Each row of a before or after table is a point. One or more steps were done to the points. Then noise was added and the rows were shuffled. The steps act on how far a point lies along the listed directions, d1 being the first. What was done? A step turns or swaps two directions, mirrors them in a line or flattens them onto one, adds a multiple of one to another, or multiplies one. Angles are multiples of 10 degrees, from the lower direction toward the higher: turns from -170 to 170, lines from 10 to 170 but not 90. Use the fewest steps. Two steps may share a direction if one is a turn and the other turns, adds or multiplies; they go together, in the order done. Otherwise the lowest direction goes first.

Directions:
(1): [-12  45]
(2): [45 12]
Before (10 x 2):
[[  3  47]
 [ -6  14]
 [  2 -11]
 [-15 -32]
 [-26  10]
 [ 13   7]
 [-37   6]
 [ -7 -25]
 [ 16  -4]
 [-23 -31]]
After (10 x 2):
[[ -8  18]
 [ 17  -8]
 [  3 -14]
 [ -2  60]
 [-13 -39]
 [ 13   9]
 [-28  15]
 [-20 -38]
 [ -7 -30]
 [-38  11]]
Steps: multiply d1 by 1.3

Directions:
(1): [ 14 -14 -29  25  10  -2 -45  30]
(2): [  4  16   2  41 -49   4  -6 -19]
(3): [ 39 -36  27  25  11   8  23   1]
(4): [  6  12  19 -11   4  60 -24  -2]
(5): [-11   2  14  -3 -27   7  18  59]
Before (14 x 8):
[[-18   4  36  14 -52  36  15  -7]
 [  3  15 -29  27   4   4 -28   6]
 [ 30  10 -30  46  -3  27 -60 -42]
 [ -2  31  -4  21 -24  -3  12 -54]
 [  0  14 -27  -2  16  13 -55  -6]
 [-20  -6  -5  -3  -8 -45  49 -24]
 [-14  14  13 -14 -16 -26  30  -1]
 [ 10  -2  26 -23  12  23  19 -34]
 [-10 -14  -4 -20  17 -23  21 -37]
 [ -4  -5 -21  12  -3 -59 -15   1]
 [-24  35 -14  -7  -3 -14 -25 -37]
 [ 20 -18   7   1   1  27 -31  47]
 [ 10 -19 -27  31   0 -43  -7  25]
 [  9 -17  -9  19   8 -32   9  -7]]
After (14 x 8):
[[ 41 -50 -20  35  28 -42  18  42]
 [ 11   7 -20  44 -26   3 -38  -2]
 [ 17  -3   3  34 -16   7 -11 -18]
 [  2  -8 -30 -23  27 -11 -49   7]
 [ 10  -3  10  19 -14 -33  58   1]
 [-41  -9 -14 -26   3 -45  26 -19]
 [  9  -4 -20  26  11 -10  -5  35]
 [  8 -12  25 -26  21   6  31 -24]
 [  4  -5  28  12 -15  -8  28  43]
 [ 17 -24  -2   5  16  -1  -9  55]
 [ -8  16  20  23 -47  19  27 -32]
 [  9 -13  31   6 -22  31  22 -15]
 [-14  28  18  -7 -29  -1  14 -16]
 [ 14   6  13  40 -44   1 -23  13]]
Steps: mirror d2 and d4 in the line at 140 degrees; mirror d3 and d5 in the line at 140 degrees

Directions:
(1): [  2 -25   2 -15 -13   6  45  23  60  -8   0 -30]
(2): [ 14   6 -50 -11  28   9   4 -13  26  51  24  21]
Before:
[[  6  18  -9   8  12  -3 -38  -8 -40  17   4  34]
 [  6  -4  -9  -3   1   7  20  -2  27   7   8  -6]
 [ -4  24 -15  -1  14  -4 -40 -20 -43  23  11  19]
 [  2  15 -12  -3  14  -3  -7 -18 -21  23   7  14]
 [  8  -4 -24  -7   5   7  14  13  39  24   7  -7]
 [  5 -11 -23 -20   4   5  23   1  46  14  15  -7]
 [ -2 -13  12 -10 -13  -8   2  10  -1 -14  -7  -4]
 [ -3  22  -7   4  11  -3 -24 -12 -26  11   2  19]
 [ -2   8 -16   0   1   5 -19  -6 -16  19  12   9]
 [  6  18  -2  14  -2   3 -30 -15 -23   6  10  12]
 [  7  -5 -27 -16  18  -4  28   1  60  25  20  -6]]
After, 11 rows:
[[ -5 -19  10 -14 -17  -1  25  13  35 -23  -1 -25]
 [  5   5 -20 -11  14   1  14 -10  11  29  12   5]
 [ -2  -6  11  -5  -9  -9 -12   3 -18 -11  -7   5]
 [  4  12 -43 -15  21   5 -10 -14   8  47  25  11]
 [ 15   8 -37  -5  20   6 -10  -4   7  42  17  29]
 [  0  -6  12   1 -11   3  20   2  17 -16  -1 -15]
 [  2   0 -23  -7   1   9  -2   0  10  25  15   0]
 [ 12  12 -23   5   5   8 -14 -14   4  24  21  12]
 [ -4 -18  16 -10  -9  -9  37  16  53 -20  -1 -32]
 [  4  16 -27  -7  17   3  -5  -9   7  28  11  15]
 [  1 -12   6  -4 -14   2  20  24  34  -7  -7 -25]]
Steps: turn d1 and d2 by -60 degrees
